Each row is a point. Examples show where two turns around zero, p and q, send a point. Write where each new point lands after one turn and then the other. Backwards means that the second turn is done in reverse. Each puzzle has new turns, and all numbers are rounded.

Turn p:
[-3.6 -3.2] -> [-4.6 -1.4]
[1.8 3.1] -> [2.9 2.1]
[1.8 0.1] -> [ 1.7 -0.7]
Turn q:
[ 2.9 -3.9] -> [ 2.6 -4.1]
[-2.8  1.9] -> [-2.6  2.1]
[-0.1  2.0] -> [0.1 2.0]
Where do these land?
q, then p backwards: [-3.3 -3.6] -> [-1.9 -4.5]
q, then p: [0.5 2.2] -> [1.5 1.7]
q, then p: [2.8 1.5] -> [3.2 0.0]

Turn p:
[-0.7  3.6  1.2] -> [-0.1  3.6 -1.3]
[-1.8 -4.7 -0.1] -> [-1.6 -3.1  3.6]
[5.0 0.9 1.0] -> [ 4.9 -0.2 -1.7]
[-2.6  0.2 -2.1] -> [-3.3 -0.3 -0.6]
Turn q:
[-2.3  0.8  0.9] -> [-2.4 -0.4  0.9]
[ 7.6 -1.4 -1.6] -> [ 7.5  2.1 -1.5]
[2.8 1.1 1.5] -> [2.2 1.8 1.8]
[-2.3  1.2 -1.3] -> [-2.6  0.4 -1.1]
[-3.1  1.4  0.3] -> [-3.4  0.0  0.4]
[-2.8 -3.1  0.2] -> [-1.3 -3.9 -0.6]
Where do these land?
q, then p: [1.3 0.6 2.5] -> [2.1 1.6 1.1]
p, then q: [-2.3  4.0  0.5] -> [-3.3  3.2 -0.7]
q, then p backwards: [-2.4 -3.4  1.1] -> [ 0.4 -3.4 -2.6]
p, then q backwards: [ 3.3 -1.1 -4.2] -> [-0.9 -4.9 -2.3]

Turn p:
[-3.0  1.8 -2.1 -2.4  0.5  0.6] -> [-0.9 -0.6 -1.0 -1.7  3.4  2.5]
[-0.4 -1.6 -0.7 -6.0  0.7 -2.2] -> [ 0.6 -3.7  1.0 -4.3  2.8 -1.7]
[-0.3  1.9  5.8  1.6  0.2  2.4] -> [-3.4  2.0  4.3  3.4 -0.5 -0.1]
[ 1.3 -0.5  1.6  3.5 -0.5  4.5] -> [ 0.4  2.2  2.3  2.8 -3.5  2.6]
[ 2.0  0.8 -1.7  5.3  2.7 -2.7] -> [ 2.2  0.5 -4.1  4.9 -0.8 -1.8]
[ 1.6  2.4  0.5 -2.9 -1.0 -2.9] -> [ 0.3  1.3  0.4 -1.9  3.0 -3.5]
[ 4.9 -1.9 -1.9  1.9  0.8 -0.5] -> [ 5.0  0.1 -0.7  1.2 -2.5 -1.7]
[-1.8 -2.9 -2.3  2.6 -5.4 -0.1] -> [-1.4  1.6 -3.5 -3.2 -4.9  1.4]
[-4.3  0.1  0.7 -3.6  1.9  0.8] -> [-2.8 -3.2  1.3 -1.3  3.1  2.2]
Turn q:
[ 0.8  3.8 -3.5  2.8  1.2  3.1] -> [-1.2  3.6  0.9  3.1  0.9  4.5]
[-0.3  3.1  0.8 -2.9  4.6 -1.9] -> [-0.6  1.8  0.6 -1.1  5.8 -2.1]
[ 2.2 -3.0 -3.2  2.1 -3.6 -1.9] -> [ 2.8 -2.0 -3.7  2.8 -3.1  1.2]
[-1.9 -2.3  2.5  1.3 -3.1 -2.7] -> [-0.3 -1.3 -1.3 -0.3 -3.9 -3.8]
[ 2.5  0.4  2.6  2.4 -2.8  2.8] -> [ 2.0  0.9  3.6  0.7 -3.9  0.9]
[-0.2  2.4 -0.6 -2.8 -3.5 -2.6] -> [ 2.3  3.0 -3.3 -2.5 -0.6 -1.3]
[-0.9 -4.1  3.0 -1.9  3.3  3.7] -> [-2.1 -4.9  4.1 -2.8  1.1  0.5]
[-2.1 -0.1 -1.4 -1.1  3.9 -0.5] -> [-2.8 -0.8 -0.8 -0.1  3.7  0.0]
Where do these land?
p, then q: [-1.7 -0.9 -4.1  0.4 -0.3  2.5] -> [ 0.6 -0.5  1.0 -1.3 -0.1  4.9]
p, then q backwards: [ 4.1  5.1  0.1 -4.6 -4.0 -1.8] -> [ 0.3  6.2  3.9 -4.8  1.4 -2.0]
p, then q: [-3.4 -0.2 -0.3 -0.8 -1.0 -1.1] -> [-2.4 -1.0 -1.7 -1.9  0.8  1.0]
q, then p: [ 0.3  0.1 -0.3  0.9 -2.3 -2.3] -> [ 1.3  1.9 -2.2 -0.8 -0.4 -0.9]
q, then p: [-0.2 -3.0  0.5  4.6  0.9  3.9] -> [-4.0  0.4  1.3  0.5 -5.0  1.7]
p, then q: [ 4.4  1.5 -3.1  1.5  3.6  1.3] -> [3.8 0.2 2.7 4.8 0.7 1.7]
q, then p: [-0.9 -5.2  3.6  0.3  1.5 -0.2] -> [-2.1 -3.9  0.0 -1.9 -3.6 -2.6]
p, then q: [-2.6  2.5  3.6 -2.3  1.5 -2.3] -> [-4.5 -1.5 -0.2  0.4  2.1 -3.4]
